Each wall is flat, endless, passes through zero and stands at right angles to its row. A trip goes straight from one point to another. Which walls does it cross, in order?
(in the rows, 128 means zero)

Walls:
(1): [147 155 144]
(2): [107 111  89]
(3): [195 100 183]
(4): [172 131 137]
(5): [191 116 129]
(6): [142  94 151]
(7): [ 97 113 160]
Trips:
[112 134 177] to [ 64 124 143] -> 3, 1, 6, 2
[131 132 144] to [134  85 127] -> 1, 2
[ 87 120 105] to [ 86  98 153] -> 6
[109 120 114] to [ 91 167 117] -> 1
[162 141 198] to [136  69 116] -> 1, 2
[102  90 130] to [100 108 113] -> 6
[112 163 150] to [114 177 149] -> none
[160 122 121] to [173  59 203] -> 7

Walls:
(1): [128 119 101 114 121 162 105 156 133 181 143]
(2): [129 125  91 188 183 139 116  77 108 120 137]
(3): [108 133 156 129 159  93 100 112 101 155  75]
(4): [168 115  83 147 145 151  99 116 134 141  76]
(5): [ 79 140 127 141 164 109 104  48  50 174 121]
Trips:
[133  60  94  95 185 192  92 135 185 141  75] to [ 82 140 171  79 143 147 119 173  94  77 135] -> 2, 4, 1
[133  67 125 152  94 125 157 137 139 185 109] to [138 153 128 119 117 169 101 199  73  84 104] -> none
[128 151 163 177 156 184 122 119 116 126  82] to [104 123 144 111 123 200 143  85 123  77 156] -> 3, 4
[ 67 128 115 108 161 135 116 137 110 146 133] to [153 102 110 128 149 134 114 116 139 151 107] -> 4

Walls:
(1): [143 112 107 146 101 118 100  99 120 137 126 106 150 133 161 132 123 132
 159 111 123 151 158 141 167 193 164 171  91 151 104 234]
(2): [116 151 128  97 149 147 156 130 172  71 155 114 112 152 102 115 138  52
  74 105  83 117 101  97 117 152 219 109 182 157 108 180]
(3): [133 194 133 151 129  83 103  87 113 133 111  92 134 128 101  96 156  99
 162 101 119 150 129 160 106 117  55 145 132  75 119 152]
(4): [142 149 145 126 113 110 144 103 173 139 144  75 118 145  89 104 121 170
 109 123 196 153 152 152 137 123 127 134 128  82 131  89]
(5): [123 128 143  95 140 137  59  55 212 104 132 102 171 152 167 131 147 137
 111 144 110 108 116 128 145 148 108 116 167 147 132 112]
(6): [146 151 197 141 150  81 128 106 123  82 164 164  88 137 178 168 174  82
  54 138 139 127 167 161 136 126 103 129 124 106 148 130]
(7): [153 113 116 120 135 120 185 147 150 170 177 158 122  82 122 202  85 142
 124  98 103 127 105 141 128 125 164 185 129 121  91  94]
(8): [129  69 153 132 154 143  97  94  89 103 122 126 132 195 120 125 111 140
 101 129 114 136 155 147 136 120 118 159 140 164 132 143]
Trips:
[ 54 117 165 171  99 168 128 160 157 190  66 139 123 124 148  39 177 153
 141 113 120 153 101 146  95 165  70 121 174  63 110 136] to [ 85 116  84 157 157 116  90 109 137 106 125 155 119 105 154 149 116 169
 100  93 173 109 167 122 184 174 157 112 148 207 138 134] -> 1, 4, 3, 8, 2, 6
[135 192 218 170 148 121 124 104 148  63 101 142 129 159 161 158 140  88
 108 179 110  92 194 111 128 118 135 137  55 159 125  87] to [188 123 136 141 143  66 171 118 126 130 155 158 143 104 118 130 133 195
  82 145  77 144  39  88 137 119  58 104 153  84 105  77] -> 3, 2, 4, 7, 8

Walls:
(1): [134 177 153 123 160 114  92 145 114 119  83 179  95 120 113 110  87 124
  88  73 107 143 137 147 131 131  74 110 126 126  58 134 147  88 143 177
 140 119 181 195 147 161 116  94 150 114  86 149]
(2): [142 147 160 111 127 134 125 137 143 142 108 119 147  89  48 158 108  82
 131  92 122 124 154 136 130 124 120 159 194 119 128 149 176 119  97 139
 153  92  82 130 104 179  90  97 136 144 152  87]
(3): [145 144 130 186 115 142 108 160 174 166 160 132 117 111 136 111 108 106
 149 110  95  79 100 209 171 198 121  83 100 105 108  93 121 102 200  77
 103 112 126 123  98 132  94 119 128 122 152 149]
(4): [ 99 125  89  87 162 156  85 157 101 144 109 113 125 139 146 129  70 110
 156 110 178 120 121 167 119 113 161 135 120  91  61 114 129  99 102 126
  90 214 118 173  99  91  96 127 100 146 197 149]
(5): [162 164 109 179 106 116 109 123 116 163 118 172 103 185 107 138 147  99
  93 110  76 143  52 135 136 145 179 130 170 149 136 144 147 178 124 128
 161 154 166 133 125 159 167 111 104 108 110 228]
Trips:
[109  73 136  92 140 109 138 148 108  76  97  85 107 119 125 137 125 123
 149 101 131 129 154 111  91 121 102 205 172 142  98  69 124 100 126 110
 144 105 167  97 136 143 182 109 144 126  88 114] to [117 170 166  70 136  75 141 134 144 141 103  85 202  80 147  90 106 125
 138 140 135 102 163 116 104 116 134 101 109 135 138 101 155 219 129 138
 125 124 124 145 167 157 130  82 118 127 150 116] -> 1
[132 132 136 119 110 180 134 122 119  82 109 179  73 127 156 108 130 178
 148 109 135 127 135 141  86 144  64 107 136 110  86  90 156 130 119 113
  93 158 106 142 117 119 140 198 130 201 137 151] to [129 163  89 179 176 130 125  50 119  98 145 101 132 104  77 124 123 192
 131 100 113 160 125  87  69  61  76 138  86 134 120 106 143 178 115 132
 158  77  95 167 161 146 123 115 123  69 140  91] -> 3, 4, 2
[153  65 148 135 126 136 104 127 120 133  79 212 139  99 152 118 131 109
 144 149 158 149  68 136  94  99  90 160 134 130 146 120 182 134 159 118
 165 117 135 128 144  78 174  99  97 174 145  72] to [132  93  96 141 161  85 129  96 105 202 123 115 122 120 139 151 136  99
 151 136  70 141 107 121 116 122 148  89 109 165 163 118 166 178  77 130
 111 133 121 156 114 131 123 124 149 129  88 181] -> 5, 2
[139 155 168 155 140 120 136 101 155 156 117 119  72 164 132 145  67 146
 175  97 152 178 103 133 188 154  95 128 117 162 125  72 125 108 142  99
 160 129 148 186 122 156 190 126 150 149 167 163] to [105 119 112 189 153  74 136 170 114 125 148 102 106  82 187 167 149 149
 123  87 149  91 136 153 142 137 175  91 113 147 113  83 139  90 152 157
 151  81 107 149  63 101 124 112 129 107 110 128] -> 5
[179 118 154 156 162 123 114  99 150 139 187 131 143 151 105 123  91 107
 183 119 101 142 136 138 172 163 139 109 106 215 117 102 123 119 154 134
 122 167 139 121 128 150 133 138 142 113 135 136] to [151  92 166 150  93 139 114 148 148 191 134  67 154 113 142 169  66  82
 146 155 136 153 115 116  80 138 115 100  62  95 111 179 137  97 149 125
  97  97 151 114  69  96 168 153 124 163  99 139] -> 1, 4, 5
[ 66 117 152 158 144 156 143 134  98 127 103  81 141 189 135 129  88  92
 141 140  79 120  87 160 114 138 160 109 138 141 131 156 199  83 138 114
 152 192 147 137 105  87 117 115 185 155 115 100] to [136 155 155 161 156 141 128  74  77 130 139 141 113 174 129 155 142 103
 123 162 195 156 121 124 146 135 100  98 123 110 121 112 107 112 148 125
 100  92 106 137  96 192 147 132 105 144 124 112] -> 2, 4, 5
[149  96  65  92  49 135  74 112 147 141 122 113 114 149 200  95 113 110
 134 128 118 128 147 108  92  84 135 145  84 177 134 123 176 108  41 122
  73 109 156 135  67 133 139 137 107 175 132  92] to [123 168  87 142  96  84 188 131 129 166 147 111 120  77  65 150 105 134
 155  80 134 117 151 147  95 113 117 134 119 144 136 120 121 131 101 133
  84 121  44 147 106  92 147 109 114 172  78 168] -> 2, 3
[ 87 132  94  92 119 153  79 149 121 101 138 156 111 157 119 120 173  65
 118 114 112  78 155 142  80 157  90 184 156 182 115 170 124 104  91 132
 129 157 167 113 138  89  97  81 105  63 136 112] to [156 164 141 152 233 103 151 124  98 150  87  88 142 121 107 132 139 162
  88 147 173 169 130  86 150 128 102 119 181 124 117 185 155  89 150  91
  72 108 158 134 146 141 152 103  85 180 161 129] -> 5
[137  58 128 113 118 144 201 118 133  93 127 206 132 191 137 177 183 132
 170 167  90  91  80 118 172 171 125  95 123 154  76 170 114 158 128  89
  78 165 127 132 138 131 115 130  92 118 107 129] to [128 145 143 169 152 109 128 101 100  64 108 112 149 120 137  98 160  92
 141 107 119 138 128 249 100 154 148 145 132 104 153  75 156 181 184  74
 143  84 134  78 194 133  40 119 127  83 164 138] -> 2
[116 177  99 109 135  86  86 100 121 116  98 158 165 116 190 145  83 144
 130 140  89 108 108  87  85  81 148 153 138 100  94 139  92 125 105 143
 105 126 104 139 137 182 162 128 133 122  99 167] to [132 173 150 164 121 183 113 112 182 125 158 158 127 102  82 105 156 161
 147 110  78 123 138 158 123 139 138 107 106 146  84 130 142 119 156 156
 109 160 146 139 142 131  86 140 110 115 131  90] -> 3, 2, 4, 5

Walls:
(1): [ 54  70 146  86 147 156  95  86  83 143 153  80 169 125  79 117 148  94
 125 108 134 179 128 151 184  87 144 204 170 152  76  96 150 112 130 121
 107 100 115 100 176  94 117  94 134 128 157 129]
(2): [ 56  80 128 137  49  69 130 142 128 131  80 155 145 145 123 130 148  83
 137 113 199 122 107  96  97 165 119 146  94 106  62 124 111 120  45 112
  93 127 105 117 164 111 101 104 144 112  80 202]
(3): [ 74 122 146 126 167  91 131 119 147 124 147 114 115 165  71 146 108 164
  86  82 164 130 146 127 148 143 101 176 127 118 121 101  86 139 160 131
 171  93 104 125 115 129  98 160 172 159 177 117]
(4): [101 137  95 140 112  96 140  82 133 183 107 139  80 136 115 160 113 145
 103 113 128 141  91 131 218 132  97 105  94 111 132  64 131 182 111  58
  90 164 130  98 123 187 102 122 118 146  97 138]
(5): [146  94 157 138 136 140 139 117 124  72  94 170 114 121 142 109 122 134
 119 143 163 149 109  79 192 178 159 128 165 131  89 115  97 125  71 152
 144 107 107 139 125 129 153 142 141 153 199 151]
(6): [158 200 115 124 117  97 122 161  85  90 173 113 175 144 160 124 187 134
 136 129  71  96 155 140 101 144 164 112 164 158  95 170 107  50 106 119
  83 105  85 162 107 131 119 109 110 121 163  70]
(7): [ 80 109  96 103 126 112 102 116 140  85 130 131 118 135  92 146  86 115
 146 129 158 170 146 167  98 115 102  90  72 132 160 164 169 116 139 135
  94 146 172 103 183 124  88 102 156 146 133 156]
(8): [ 95  69 110  99 109 142 102 102 101 114 154 114  98 162 114 104 152 105
 136 144 172 105 109 119 118 134 136 171 118  87  89 130 162 111 138 118
 145 140 130 139  45 121 159 163 156 181 168 173]
(9): [140 152 183 160 110 160 113  78 189 135 116 124 133 146 153 145 153 140
 167 117  99  91 117 141  89 166 101 122 153 103 124 143  87 147 113  66
 171 121 130  98 199 126  83 127  74 155 146  93]
(10): [126 152 125 129  43 156  71 100 106 114 134 150 108 183 138 203 139 140
 170 117 141 144 112 146 155 167 111 159 127 151 146 153 118 188 144 123
 122 127 143 113 196 179  69 138 191  99  95  97]
(11): [128 134  95 117  93 122 116 122  98  85 106 171 102 125 110 144 138 118
  93 112 126 117  73 144 113 116  91 139 142 170 183 144 192  93 145  73
 154 125  91 125 117  55 154 123 177 109 126 132]
(12): [151  80  99 123 155 175 163 119 114 106 131 122  80 111 125 148 135 180
  72 100 165 139 124  96 108 108 115 118 138 108 157 125  98  89 119 176
 146  94  95 106  89 114 110 125  97 142 168 176]
Trips:
[178 168  99 108 104 153  73 119 133 128 107  90 147 119 163 144 127 235
 155  99 148 171 120 164 155 160 187  85 126  90 112 220 168 115 174 153
 139 157 133  89 192  81 130 110 150 137 190 135] to [117  91 138 168 139 129 119 131 131  90 109 150 129 116 144 138  20  57
 162 104 134 168 193 158  71 173 130 134 165 103  94 131 173 121 181 187
  89 155  89 125 114  50 116 119 180 145  99 109] -> 1, 12, 9, 6, 8, 2, 5, 10, 3
[158 137 194 135 158  91  96  65 106 178 168 101 138 154 153 108 151 134
 133 164 103  59  81 104 176 130  99  70 136 107 139 125 158 137 135 172
 172 165 130 165 124  45 108 104 133  57  85  85] to [123 112 110  96 181 156 179 143 135 106 133  85 121  90 157 191 110 169
  89 160 162 115 192 125 144  84 174 138 181 128  93 130 124 148  74  94
 107 124 112 130 210 155 115 202  63  74 120 120] -> 11, 1, 12, 5, 4
